Each row of a before or after table is a point. The points were changed in one or more steps. Then noise was added and the rows were shuffled. The steps act on columns, c1 being the first. Name the steps. A step turns or swaps two columns, mirrors them in a line or flattens them onto one, adds a multiple of one to another, or multiplies or shifts one. Angles are multiples of 10 degrees, from the lower column toward the higher: turns from -170 to 170, lines from 10 to 170 but not 90. Use the fewest steps. Two steps may share a column if one is a turn and the other turns, adds or multiplies; they go together, in the order done. Otherwise the lowest column goes first.
In the rows, zero is written as 128.

Before (12 x 3)
[[133 112 139]
 [143  96 138]
 [178 107 123]
 [110 105 148]
 [ 97 147 134]
 [162 136 142]
 [162 134 142]
 [145 112 107]
 [142 139 121]
 [140 118 129]
 [133  97 131]
 [143 154 122]]
After (12 x 3)
[[142  49 137]
 [179  76 123]
 [ 98 174 135]
 [133  87 137]
 [143 156 120]
 [144  88 108]
 [134  51 130]
 [161 143 142]
 [160 147 142]
 [140 104 130]
 [109  70 148]
 [143 191 122]]
Steps: multiply c2 by 2.5

Before (8 x 6)
[[114 137  79 124 102 128]
 [ 66  93 137 121 103  47]
 [135 122 142 110 126 122]
 [ 91  92 140 110 115 129]
 [ 88 130 191 121 105 123]
 [117 100 179 140 104 122]
 [132 137 143 129 147 182]
 [ 90 126 128 142 124 119]]
After (8 x 6)
[[132 138 143 142 115 182]
 [ 91  91 140 129 150 130]
 [136 121 142 139 141 122]
 [113 139  77 109 146 128]
 [117  99 178 102 134 123]
 [ 66  91 137 111 150  48]
 [ 88 126 129 115 120 118]
 [ 88 129 189 114 148 121]]
Steps: turn c4 and c5 by -130 degrees

Before (12 x 9)
[[140  82 144  99 120 153  95 157 130]
 [123 156 112 168  56 125 154 106 144]
 [137 132 172 131  92 128  74 139 136]
 [139 105 160 105 149 121 105 164 158]
 [147 106 142 147 123  72  76 155 112]
 [135 133 144 192 108 137 121 105 135]
 [100 115 160 120 137 110  96 139 132]
 [140 139 137 139 102 114 160  75 106]
 [162 127 118 168  77  55 134  71 136]
 [106  93 129 130 147 104  78 102 129]
 [144 153 124 139 131 129  69 144 132]
 [125 120 163 116 133 144  84 126 165]]
After (12 x 9)
[[136  82 143  99 121 151  99 159 110]
 [143 140 136 141 107 114 166  76 123]
 [123 157 113 167  59 124 146 103 156]
 [100 116 161 121 135 106  96 139 118]
 [162 128 118 169  78  57 129  70 139]
 [108  96 132 132 148 105  86 102 104]
 [139 106 160 105 149 120  96 165 143]
 [134 131 145 191 110 136 120 106 129]
 [127 119 165 116 133 144  72 126 139]
 [138 133 171 132  93 128  75 143 108]
 [143 107 145 148 123  68  89 156  90]
 [145 150 126 137 132 128  74 146 104]]
Steps: turn c7 and c9 by 30 degrees

Before (9 x 12)
[[158 136 187 102 123  97 112  88 147 108 115 140]
 [138 155 131 102 160 108 124 124 130 146 105 140]
 [ 64  95  83 146 162  95  89 156  81 101 163 119]
 [ 96 117 119 121 138  90 125 124 110 163 157 101]
 [104 123 148 123  79 107  93 121 116 100  80 117]
 [127 140 142 141  92 113 128  80  99  94 101 156]
 [ 90  88  91 170 172  93 120 151  95 119 137  72]
 [106 126 137 122 102 156 108 108 105  86 120 102]
 [152 141 142  83  98 104 147  94 186 112 102 141]]
After (9 x 12)
[[126 141 142 140  92 112 128  79 100  95 100 155]
 [157 136 165 101 123  96 111  89 147 108 115 141]
 [ 63  96 128 146 163  94  87 156  81 101 164 118]
 [107 125 154 123 103 155 108 107 106  85 119 102]
 [151 141 124  83  98 105 145  93 185 113 100 141]
 [ 90  88 117 171 172  92 120 151  96 120 137  71]
 [137 155 123 102 161 107 124 123 128 147 104 141]
 [ 96 117 141 120 138  90 126 124 109 162 157 100]
 [104 124 164 124  79 109  94 122 115 100  81 116]]
Steps: add -0.7 times c1 to c3

Before (12 x 18)
[[ 51 122 130 119 146 143  88 133 142 144 134 165 113 107 131 132 126 164]
 [194 138 149 142 140 112 102  82 141 151 122 168 110 124 153 155 100 135]
 [115  89 131 125  90 119 124 128 132 125 107 173 111 125 128 153 212 123]
 [181 126 149 137  96 105 102 118 146  71 118 151 118 129 147 155  96 133]
 [118 135 162 153 133  92 113 140 101 123 136 172 104 188 142 145  93 209]
 [188 128 172 119 150 101 112  29 147 150 148 123 112 118  68 144 152 121]
 [184 106 142 132  95  92 117 127 145 148 146 171 144 107 131 146 127 130]
 [130 135 131 121  57 165  67 133 150 132 141 142 106 114 144  96 154 116]
 [145 123 147 105 120 136 103 127 137 145 132 125 105 115 149 106 105 123]
 [162 132 140 166 132  97 113  88 137 124 148  85 126 190 123 148 137 173]
 [136 105 183 130 113 151  89 139 131 140 107 168 130 123 142 152  92 164]
 [162 133 129 151 148 193 125 108 130  71 147 163 131 117 148 123 111 118]]
After (12 x 18)
[[195 138 149 142 139 112 102  81 139 150 124 167 110 123 152 101  99 126]
 [137 105 184 129 113 151  88 139 131 142 107 169 130 123 142  98  92  98]
 [188 129 174 120 152 102 112  28 147 150 148 123 113 118  67 113 152 138]
 [114  90 131 123  91 120 124 129 132 124 108 173 111 125 127 103 213 137]
 [ 51 123 130 119 146 143  88 134 143 144 134 166 113 106 131 117 126  94]
 [162 131 140 166 130  97 113  88 136 122 146  85 126 191 122 101 138  88]
 [131 136 130 122  58 164  68 134 149 133 141 142 104 114 144 160 155 134]
 [144 125 146 104 120 136 104 127 136 143 133 124 104 116 149 151 105 128]
 [163 131 129 150 147 193 124 107 129  72 147 163 131 118 149 134 112 136]
 [184 105 143 131  96  92 117 129 147 149 146 171 144 106 129 108 126 130]
 [181 127 152 138  95 106 102 119 147  72 117 151 116 128 147 100  95 128]
 [120 137 160 153 135  94 111 140 101 122 135 173 103 189 143  97  92  49]]
Steps: turn c16 and c18 by 170 degrees

Before (10 x 24)
[[150 126 130 137 153 140 111 164 128 136 111 118 106 121 164 112 160 142
  149 142 107 121  84 146]
 [175 152 146 162 163 131 176 109 121 121  64 153 165 173 127 172 155 132
   82 168 182 163 197  99]
 [121 122 145 135 142 159  92 136 123 102 135  92 109 113 154 100 143 176
  109 117 138 145 143 116]
 [ 93 124 112 152  95  97 164 129 177 145  50 198 119 163 148 175  93 112
  133 115 180 143 153 204]
 [133  98 116 119 113 148 123 162 177 124 114 131  89  91 129 126 147 125
  161 111 157 131  88 135]
 [145 111  85  74 119 152 107 175 148 113 125 114 131 108 144 100 153 149
  150 115 109 100 109 147]
 [132 116 118 155 137  91 157  92 137 151  82 126 144 147  83 164  66 111
  112  95 167 138 150 142]
 [142 109 142  78 128 133 108 130 118 116 119 135 129 102 135 102 117 129
  172 134 146 118 118 147]
 [127  71 129 120  97  90 163 130 170 120  72 138 100 157 141 142 103 111
  117 122 168 114 123 170]
 [167 145 123 160 125 177 139 135  84  84 154  86 151 117 188 110 131 151
  143 146 135 151 155 111]]
After (10 x 24)
[[145 105  85  74 119 102 107 174 148 114 124 115 131 109 131 101 152 149
  149 114 109 100 109 142]
 [131 113 118 155 137 186 156  93 138 150  82 128 144 146 128 166  67 110
  111  94 166 138 150 139]
 [ 90  51 111 153  94 131 163 128 178 144  49 196 119 163 114 174  93 113
  133 113 181 143 153 118]
 [169 148 122 158 125  50 140 136  83  84 154  86 149 118 128 111 132 151
  143 147 137 149 155 113]
 [134 116 114 120 115 115 125 161 178 125 113 133  89  90 134 127 147 125
  160 112 156 131  87 157]
 [150 110 130 136 152  92 110 164 128 137 112 118 105 122 124 111 160 143
  151 141 107 122  84 127]
 [175 161 145 163 164 126 176 108 121 120  65 154 163 173 130 172 156 133
   83 168 181 162 197 109]
 [125  76 128 120  97 143 163 130 171 121  73 138 100 158 112 142 104 111
  116 121 169 114 125 177]
 [143 105 144  78 128 120 110 130 118 115 118 135 129 104 127 102 117 131
  172 133 147 118 117 145]
 [120 138 145 135 142  88  91 135 122 103 136  92 110 112 129 100 143 177
  109 116 139 146 144 137]]
Steps: mirror c2 and c24 in the line at 140 degrees; turn c6 and c15 by 130 degrees; multiply c15 by 0.4

Before (11 x 48)
[[155 129 128 150  95 137 110  92 167 103 119 127 144 173 117 107 162 135
  124 129 128 130  97 120 131 195 106 108 115 103 101 169 102 161 144 155
  187  70 141 126 127 161  96 140 111 155 107 127]
 [123 126 128 118  81 138 139 168 141 137 174 131 170 147 105 109 127 113
  128 133  89 137 106 126 174 146  94 144 161 145 153  96 140  92 151 153
  101 158 127 112  94 100 182 142 135 155 113 160]
 [130 110  96 124 118  99  85 119 174 159 104 123 101 153 133 130 103 134
  121 124 119 152  96 100 133 112 130 116 106  86  91  84 125 113 113 140
  126  91 100 105 130 104  88 158 132 121 136  95]
 [154 108 141 143 161  96 139 106  95  98 139 138 181 113  80 162 148 132
  163 109 159 120 114 155 102 132 102 122 135 132 135 101 104  99 157 127
  115  82 166 109 147  89 126 170 133 157  66 150]
 [129 129 118 116 104  94 143 145 182 131  94 122  89 156 164 130 120 110
   96 114  98 149 172 130 120 120  87 103 135  97 111 171 112 130  98 102
  140 138 161 179 159 102  91  80 152  93 132 107]
 [137 128 135  90 112 146 128 112 110 131 116 170  92 201 117 163 123 150
  163 178  88 135 166 121 114 123 139  99  87 159 150 169 147  92  85  80
  144 137 160 143  99  77 171 155 153 141 143 114]
 [ 80 126 134 117 157 122 124 123 164  98 106 133 144 173 147  94 162 102
   84 165 116 163 108 139 104 154 137  85  80  83 142 100 111 129 109 145
  136  96  93 152 126 113 114 170  88 133  99  98]
 [ 84  94 120 171 109 106 154 109 119 151 157 126 141 155 164 161  82 123
   95 121 154 111 155 131 126 167 112 134  95 115 131 135 107  89 140 134
  101 138 178 110 155 147 101  93 129  80 121 113]
 [145 102  99 155  96 101  84 151 116 155 183 181 171 169 157  90 135 154
   88 194 157  86 154 106 161 128 139 118 145 156 147  83  78  82 109 129
  165  94 127  95 111 142  91  88  79  90 107 146]
 [156  88  81 122 112 128 137 153 142 122 132 186 115 150 136 151  79 137
  140 156 121  91 144 182 108 178 144  91 142 105 151  87 143 165 120 110
  180 128 156 176 104 108 148  85  92 100 129 121]
 [122  92 123 179 101 133 158 158  96 111 178 133 118 120 143  73  83 128
   87 195 167 118 118 135 141 118  99 127  99 136 147 167 157 113 163 130
  153 131 128 116 173 111 104 168  96 107 105 118]]
After (11 x 48)
[[152 128 133  90 112 103 120 110 110 131  89 172  93 202 119 163 121 151
  161  78  88 137 167 118 116 122 140  99  87 159 150 113 148  93  84 171
  144 136 159 143  98  77  90 154 152 141 143 112]
 [152 126 135 115 159 135 144 123 164  97 136 133 145 173 146  93 164 100
  177 157 115 164 107 138 105 154 137  86  79  82 141 158 112 130 107  85
  137  93  93 154 125 114 138 170  91 132 100 101]
 [121  88  82 121 111 125 128 153 139 119 163 187 113 150 136 151  77 137
  150 109 122  91 143 183 109 178 146  93 142 107 153 152 143 164 122 159
  180 128 154 174 103 109 109  82  90 100 129 121]
 [111 107 143 143 160 160 120 104  96  96 158 138 181 112  81 163 149 132
   99 101 159 118 114 155 103 130 103 121 136 132 133 138 103  99 157 144
  114  82 167 110 146  90 126 169 134 158  67 150]
 [131  91 124 178 100 128  80 159  97 113 129 135 118 120 145  72  83 129
  206 142 166 118 117 137 141 117 101 129  97 137 147  80 159 115 162 123
  155 131 127 115 173 110 152 168  96 107 108 119]
 [115 126 129 121  79 109 112 168 140 138 182 131 170 147 106 110 129 113
  132 125  86 137 103 126 174 146  94 143 161 147 153 118 139  93 152 106
  101 159 127 114  93 100  74 141 134 153 112 162]
 [158  94 117 170 111 154  95 108 119 153 143 125 141 156 165 160  82 124
  134 163 151 108 154 131 127 165 109 135  94 115 132 111 107  88 140  94
  102 136 178 112 155 149 152  95 128  81 119 111]
 [ 92 130 128 148  93 126 141  92 167 103  89 126 145 172 117 106 162 135
  129 129 128 129  99 119 131 194 105 109 117 103  99 103 103 162 145 125
  187  68 141 123 128 162 161 141 111 157 107 128]
 [114 101  99 153  96 161 164 150 116 156 198 180 171 169 159  90 134 156
  204 141 157  88 152 104 159 128 140 119 145 155 146  99  77  83 111 138
  165  97 126  95 111 143 159  87  80  89 109 148]
 [117 111  97 125 118 163 184 120 174 157 148 124 101 154 133 130 104 134
  128 136 120 154  99 100 134 111 131 117 106  85  91 159 128 114 114 118
  127  92 101 103 129 107 162 158 133 121 135  93]
 [143 131 118 116 104 167 114 147 183 129  74 123  89 156 164 129 119 109
  125 162  98 149 170 129 120 121  89 103 134  97 110 134 111 131  98 150
  140 137 159 182 159 101 157  79 152  93 131 105]]
Steps: turn c1 and c36 by 140 degrees; turn c6 and c43 by 170 degrees; turn c11 and c32 by 50 degrees; turn c7 and c32 by 160 degrees; turn c19 and c20 by -110 degrees

Before (11 x 64)
[[138 177  88 123 124 153 134 134 119 121 135 142 141 123 148 123 147  97
  143 112 114 145  98  91 165 152 125 160 107 114 110 169 101 111 108 144
  155 112 172 119 117  84 153 150  70  97  87 119 128 157 157  99 169 201
  141 153 100  89 116 123 122 102 135 149]
 [106 146 100 102 106  87 153  76 119 151 123  87  86  63 148 140 136 153
  129 120 144 121 145 136 160 121 106 111 124 122 143  93  84 156  83 109
  132  88 111 126  95 117 103 120 109 160 150 131 102  95  99 162 142 152
  141 132 134 124 171  98 142 146 140  99]
 [144 141 137 134 156 142 144 131 144 180 123 156 155 140 151  68 116 119
  142 111 105 134 125  96 115 135  98 136 119 152 103 134 146 115 150 191
   81 107 108 126 162 125 137 114 124 115 134 148 140 139 184  95 121 126
  123 103 121 158 125 161 151 133 160 130]
 [134 128 178 164 178 139 135 121 123 175 115 156 156  96 158 115 113 148
  131 104 114 161 154  99 115 163 131 128 137 174 110 109 160 114 143 159
  102 125 123 150 141 137  98 131 136  94 145 121 116 172 138  81 141 129
  151  93 141 113 129 159 175 126 140 120]
 [ 65 160 122 128  93  63 123  64 154 138 134 113  84 102  98  94 134 152
  156 189 169 117 151 133 159 102  92  91 144 116 164 111 117 143  80 105
  157  81 142 104  80 117 109 152  95 174 164 165  89  95  87 132 159 168
  105 146 149  97 135  74 130 133 121  78]
 [133 169 116 147 135 132 154 130 115 105 131 144 136 133 114 120 156  81
  150 112 111 154 113  99 159 181  84 139 153  80  80 149  93  98 111 157
  172 141 133 131 144  71 146 171 108 107  88 116 139 152 161 134 175 208
  135 166  95 121 109 127 128 146 107 173]
 [136 205 107 140 144 116 146 139 102 143 108 153 158 112 145 128 148 119
  184 109 112 162  96 101 118 195 108 162 123 104  94 151  88  96 113 170
  176 114 164  98 154  78 188 157 107 101  94 119 134 156 137  98 153 180
  134 188  90 109 135 159 123 133 129 182]
 [ 90 132  78 116 105  80 126  94 135 126 107 105  69  75  93 103 157 129
  140 159 198 120 171 124 178  98  59  82 143 121 166 109 109 131  75  80
  147  52 140  98  75 118 140 144  89 151 158 109 102  94 120 141 141 123
  106 159 122  83 139  88  95 157  82 123]
 [117 133 161 162 178 123 149  91 122 165 132 145 138 113 116 107 121 165
  101 106 129 186 118 104 161 158 133 107  90 134  91 123 143 123 152 126
   97 117 120 128 146 133 126 108 135 125 164 170 129 145 131  96 120 112
  156 107 152 124 146 132 161 122 178 119]
 [108 108 121 147 117 108 166  79 151 152 143 111 100  82 125 134 123 151
  133 147 173 132 174 120 147 177 133  99  69 146 175 103 122 161 107 106
  121 128 119 123 146 127  92 143 116 153 155 145 102 108  75 151 110 118
  141 130 159 135 154 103 156  88 145 104]
 [158 154 191 143 181 144 131 132 133 187 134 152 146 152 152  99 114 153
  122  91 122 144 119 109 130 131 120 149  97 179 117 129 147 110 138 141
  152 120 136 131 143 111 111 115 153 126 134 153 147 133 170 116 119 123
  158 128 134 151 113 123 160 120 140 140]]
After (11 x 64)
[[ 65 160 122 128  94  63 123  64 154 137 134 151  83 102  99  94 136 152
  158 189 169 142 151 133 160 103  92  90 143 115 165 124 120 143  80 104
  156  82 141 104  79 118 109 151  95 175 164 164  88  95  87 131 159 168
  105 146 148  97  79 150 130 133 121  79]
 [158 154 192 142 180 143 131 132 134 187 135 115 146 152 151  99 114 152
  121  91 123 103 120 109 130 130 120 149  97 179 116 149 136 110 138 141
  152 122 135 131 143 111 111 115 154 126 135 153 147 133 170 116 118 123
  158 128 133 151 130 144 159 121 141 140]
 [108 108 121 147 117 107 166  81 152 153 143 157 101  82 125 133 123 150
  133 148 173 131 175 120 147 177 133  99  68 146 175 125 141 160 107 106
  121 128 120 122 147 127  92 143 118 154 155 144 102 108  74 150 110 118
  140 130 159 135  95 117 156  88 145 105]
 [107 145 101 102 105  87 153  77 120 151 123 179  87  63 148 140 136 153
  129 120 145 170 145 135 158 121 106 111 125 123 144 109 159 155  84 110
  131  87 112 127  94 116 101 118 109 161 151 131 100  95  98 161 142 152
  141 133 135 124  81 105 140 145 139  99]
 [138 176  90 123 124 152 134 135 119 121 134  85 142 123 147 124 147  98
  144 112 115 144  98  89 164 151 127 159 107 116 110 121 183 111 108 144
  156 113 172 118 118  83 153 150  68  97  87 119 129 157 155  99 169 200
  141 154 100  90 130 142 121 103 135 149]
 [135 206 105 140 143 116 145 138 102 143 108  95 158 111 145 127 149 119
  183 109 113 145  97 102 118 195 107 162 123 103  94 139 227  97 114 170
  177 114 164  98 153  77 188 157 108 100  95 118 134 156 137  99 153 181
  133 189  91 109 151 107 122 134 130 182]
 [133 128 179 164 178 139 134 120 123 175 114 130 155  97 159 115 113 148
  131 104 113  83 154  99 115 163 131 128 136 175 110 161 155 114 144 158
  102 124 123 149 141 136  98 131 136  94 145 121 115 172 139  82 141 128
  151  95 140 113 154 112 176 125 140 121]
 [ 90 132  79 114 106  81 125  94 136 127 108 156  69  75  92 103 158 130
  140 159 199 149 171 124 178  99  59  81 143 120 165 119 133 130  76  80
  148  52 141  98  75 118 140 144  89 152 158 108 100  93 121 141 141 123
  105 159 122  83  87 139  95 157  82 123]
 [116 133 162 162 178 123 149  91 121 166 132 123 140 113 116 106 121 165
  100 105 129  87 119 103 161 158 134 108  90 134  91 145 214 123 150 126
   97 117 120 129 145 134 125 109 136 125 163 169 129 146 130  95 122 112
  156 108 153 124 121 111 162 122 177 119]
 [145 142 136 132 156 141 146 129 144 180 123 109 156 140 150  67 116 120
  143 111 105 110 125  96 115 136  97 136 119 151 103 148 119 116 150 191
   81 107 109 126 162 126 136 113 124 114 134 147 139 139 185  95 121 125
  123 103 121 158 157 114 151 133 160 130]
 [133 169 115 148 135 131 154 130 116 105 131 100 137 132 115 120 157  81
  151 112 112 145 113  99 157 181  85 140 154  80  80 130 207  97 111 157
  171 142 133 131 144  72 146 171 108 106  88 117 139 153 162 134 176 207
  136 166  94 121 138 146 129 146 106 173]]
Steps: turn c12 and c32 by 120 degrees; turn c22 and c33 by 120 degrees; multiply c33 by 2; turn c59 and c60 by -120 degrees
